Every row gives one point. Each copy is the shape, with its points in the same order, stretched, turned, moved and blurred by noise. Some copies are also mirrored. Which?
In the rows, zero is written as 128.

Shape:
[[143 161]
 [210 208]
 [ 93  88]
 [129 127]
 [142 194]
 [148 170]]
Copy 1, 6 rows:
[[101 140]
 [ 19 148]
 [173 106]
 [125 121]
 [ 78 180]
 [ 94 147]]
Copy 1 is: mirrored
Copy 2 (6 x 2):
[[139 147]
 [215 162]
 [ 49  99]
 [106 112]
 [149 161]
 [147 145]]
Copy 2 is: only turned

Shape (10 x 4):
[[109 124 142 132]
 [109 117 156 147]
 [148  73 154 120]
 [172  98 163 155]
 [127 137 173  89]
 [171  87 162 145]
 [128 112  89 149]
 [137  88 185 118]
 [173 114   7 134]
 [128  66 107 141]]
Copy 1:
[[123 112 144 137]
 [120 106 149 153]
 [174  78 123 152]
 [179 106 138 178]
 [147  94 183 109]
 [193 100 135 184]
 [139 134  84 127]
 [154  70 163 162]
 [178 176  18  74]
 [147  89  74 141]]
Copy 1 is: only turned
Copy 2 (10 x 4):
[[104 134 104 136]
 [113 137  99 153]
 [169 113 103 131]
 [161 135 141 162]
 [132 169  92  94]
 [174 131 129 153]
 [ 90  95 146 143]
 [169 139  85 139]
 [ 82  46 219 111]
 [136  70 118 147]]
Copy 2 is: mirrored
Copy 3:
[[115 126 146 114]
 [127 125 162 123]
 [178 102 130  94]
 [192 135 134 128]
 [139 154 142  65]
 [195 125 133 116]
 [114 105 106 146]
 [177 122 158  85]
 [112  94  17 160]
 [145  75 116 128]]
Copy 3 is: only turned

Shape (10 x 6):
[[171 104 158  81 172  77]
 [103 127 100  85 122 146]
 [199  70 150 112 152 126]
 [180 104 144 193  68  43]
 [134 102 118 217 101  36]
 [118 153 157 114 134 151]
 [ 88 139 115 179 147 164]
 [172 185  63 170 100  45]
 [124 168 141 114 153 124]
 [128 185 158 103 173 158]]
Copy 1, 10 rows:
[[141 110 213 104 163 107]
 [118 160 133  80 128 121]
 [170  61 187 111 137 144]
 [178  93 177 215  59  62]
 [154 114 141 217  92  33]
 [104 161 152 132 130 167]
 [114 160  80 163 139 146]
 [221 201 161 166  83  48]
 [121 183 164 126 148 144]
 [119 191 163 118 167 195]]
Copy 1 is: only turned
Copy 2, 10 rows:
[[138  81 161  73 199  74]
 [113  86  86  99 112 121]
 [151  72 173 100 219 170]
 [163 105 247 176 124 129]
 [121 107 224 215 122  92]
 [101 142 110  87 145 114]
 [ 76 138  98 159 140 133]
 [213 140 141 188 115  83]
 [128 144 105  99 153  89]
 [122 157  94  80 187 102]]
Copy 2 is: only turned
Copy 3 (10 x 6):
[[196 185 148 141 185 126]
 [116 180 124 103 119 150]
 [217 101 141  99 168 132]
 [220 107 130 203  97 159]
 [170 122 114 244 105 157]
 [120 158 169 114 133 164]
 [ 81 117 134 146 142 130]
 [169 159 123 198  48  95]
 [127 169 170 120 139 120]
 [119 170 199 111 148 106]]
Copy 3 is: mirrored
Copy 4, 10 rows:
[[162 147 209  95 160  87]
 [ 94 107 150 108  78 121]
 [202 144 195 137 138 142]
 [197 223 105 180  93  52]
 [147 198 106 218 108  29]
 [ 84 175 181 107  92 145]
 [ 48 156 143 189 103 147]
 [124 176  41 128 138  54]
 [ 77 170 163 103 123 119]
 [ 58 170 193  85 134 157]]
Copy 4 is: only turned

Shape (15 x 9):
[[ 53  86 102 131  96 172  96  57 180]
 [ 43 210 106  74  95 141 127 124  97]
 [132 145 108  72 176 129 154 123 162]
 [129 165 149 134 127 152  57 106 186]
 [ 99  50  94  57  56 144  68 175 128]
 [113 170 162 116 128 119 172 141 196]
 [120 142 148 184 179 100 135 109 175]
 [ 80 159 109 114  76 172 129 213 109]
 [ 78 132 204 149  76  96 154  64 103]
 [197 123 189 169 187 143 138 160  87]
 [100 109 160  49 146 151 150 122 176]
 [170 131  76 124 138 182 110 126 138]
 [170 187 144 115 171 155 183 108 120]
 [137  88 109 176  93 131  88 111 175]
 [131  78 115 113 127 157 165 127 158]]
Copy 1:
[[ 87 120 118 122  61 166  31  72 159]
 [151 203 122  39  42 172 105 132 111]
 [138 171  69  68 121 128 126 104 199]
 [143 124 146  58 114  83  40 123 187]
 [125  30  41 100  79 194  78 154  99]
 [136 164 133  97  91 114 152 151 215]
 [103 189 147 104 137  60 116 112 181]
 [161 164 105 111 101 192 101 210 112]
 [117 130 202 114  43 129 162  82 109]
 [184 147 165 108 210  88 155 118 147]
 [121 110  93  60 108 173 138 115 216]
 [189 156  74 110 139 129  53 104 157]
 [194 203 129  89 137 116 144  84 189]
 [126 103 108 152 102  92  53 111 142]
 [136 128  87 145 123 166 117 105 171]]
Copy 1 is: only turned
Copy 2 (15 x 9):
[[ 34 121 108  78 128 137 110  81 220]
 [ 79 132 152  26 117 114 173  99  67]
 [166 132 131  46 207 139 166 123 142]
 [138 168 135  67 109 190  85 102 162]
 [ 73  51 120  90  74 121 163 220 178]
 [156 180 186  96 176 125 139 114 150]
 [149 202 102 129 173 166 138  62 154]
 [ 86 149 147 103 110  92 129 201  77]
 [111  93 175 135 102 138 145  18 125]
 [213 126 120 155 186 186  95 129  72]
 [127  95 187  70 198 166 162 151 169]
 [143 123  78  68 155 127  76 147 151]
 [191 132 144  59 207 132 104  83  91]
 [111 147  84 125  93 131  90 111 207]
 [127 103 124 115 190 110 122 143 182]]
Copy 2 is: mirrored
Copy 3 (15 x 9):
[[ 92 127  95  92 104 216 102  56 156]
 [ 81 249 217 115 119 185  94 129 112]
 [132 153 185 119 175 115  85 137 157]
 [113 142 109 169 119 184  16 130 115]
 [100  93 227  43  52 218  75 147 127]
 [135 180 141 145 115 101  92 183 168]
 [ 93 122  89 170 136  83  92 140 114]
 [ 68 174 233 160  65 194 119 191 129]
 [156 198  81  88  97 130 134 145  50]
 [140  86 141 187 174 117 122 218  39]
 [147 154 152  79 162 163 101 175 173]
 [131 108 187 174 143 183  93  96 118]
 [172 179 165 180 199 125 118 150 102]
 [110  80 116 141  68 155  78  94 112]
 [145 103 157 111 122 150 148 133 150]]
Copy 3 is: mirrored

Shape:
[[107 125 120 129 122 136  99 204 148  94 114]
 [125 108 123  98 131 117  99 120 141 108 135]
 [126  99 154 144 151 144 146 106 127 132 117]
 [128 136 146 125 137 106 104 108 149 128 148]
 [ 79 135 133 147 147 141 151 108 147 126 123]
 [123 118 161 123 103 130 106 138 130 155 110]
 [100 119 119 114 151 139 100 103 140 161 150]
 [125  98 115 149 100  96 100 190  93 144 145]
 [107 110 154 153  79 109 130 130 141 139 113]
 [130 124 129 148 132 137 110 117 152 159 110]
 [101 104 159 114 139 139 101 138 145 141 122]
 [ 86 106 151  93 151 112 112 114 149 145 109]
 [120 113 158 148 156 108 107 118 126 142 114]
 [116 181 144 147 118 140 128 135  91 125 198]
 [130 130 133  73 127 139 126 113 125  95 119]
 [110 165 128 145 148 131 102 107 101 143 109]
 [125 194 144 143 151 118 249 138 127 160 212]]
Copy 1, 17 rows:
[[110 110  96 127  93 158 113 149 170 154 145]
 [130 126 123  99 116 141  97 135 120 112 162]
 [123 138 171  98 123 120 140 111 129 126 107]
 [123 130 139 126 154 134 106 158 115 112 151]
 [ 88 138 145 112 148 152 155 110 124 113 113]
 [126 144 155 122 123 110 147 132 138 154 164]
 [ 88 168 155  98 142 144 113 129 103 123 153]
 [124 123 108 116  80 116 137 184 104 173 133]
 [127 130 144 118 121 111 185 142 143 130 151]
 [117 172 144 111 142 126 128 140 153 132 133]
 [ 98 131 165  97 124 135 130 123 143 148 167]
 [ 98 131 148  71 154 135 128 113 126 136 175]
 [112 133 151  96 150 107 123 151 132 141 123]
 [100 121 137 198 129 135 114 148  59 124 109]
 [142 119 115 116 118 136  94  97 110 106 160]
 [ 89 153 113 129 157 103 108 132 117 123 108]
 [148 120 142 203 180 190 161 125  19 162  79]]
Copy 1 is: mirrored
Copy 2 (17 x 11):
[[133 152 120 172 117 150 107 149 140 126  79]
 [152 120 123 111 161 126 119 121 135 119 116]
 [138 119 158 122 134 142 173 129 114 113 154]
 [160 106 127 118 135 107 110 142 131 148 135]
 [133 130 128 142 140 153 123 158  94 122 192]
 [114  90 128 113 121 146 138 152 124 142 126]
 [160  95 110 110 164 155 131 138 124 149 169]
 [ 88 121 104 147  71 143  99 125 196 127 101]
 [102 101 141 119  96 145 105 174 127 110 143]
 [164  90 134 116 107 147 142 138 114 149 138]
 [129 100 128 125 160 150 149 163 126 133 135]
 [132  91  98 112 174 134 144 163 102 117 149]
 [140  85 143 145 131 118 139 131 127 131 140]
 [ 91 156 132 142 116 127  78 128 152 191 166]
 [141 149 133  94 177 131 141 115  98 127 122]
 [140  93 114 139 134 134 125 103  89 174 155]
 [110 201 107 155  63  67 114 179 145 176 225]]
Copy 2 is: mirrored
Copy 3, 17 rows:
[[ 89 105  89  79 173 131 107 152 164 105  98]
 [ 99  79 115 129 136 139 106 104 123 102 118]
 [136 109 150 154 125 177 128 119 121 139 101]
 [117  99 111 160 142 140  83 112 103 119 118]
 [ 93 141 140 164 132 148 109 112 143 126 122]
 [121  84 119 125 125 132 139 160 111 141 103]
 [ 96  87 124 156 134 122 124  87 116 132 137]
 [125 104  68  95 121 107 142 139 123 110  88]
 [129 116 104 135 111 154 128 171 136 117 123]
 [140 102 126 142 123 148 106 136 140 148 124]
 [ 91  77 114 136 153 141 116 139 122 143 106]
 [ 72  63 133 164 139 128 115 121 130 118  96]
 [123  92 115 155 120 156 102 116 122 148  76]
 [104 167 110 129 142 116 109 113  42 128 152]
 [ 89  77 161 116 133 140 114 111 100  92 117]
 [109 119 140 138 101 127  87 106 101 155 101]
 [136 219 162 190 192  81 135 129  55  85 155]]
Copy 3 is: only turned
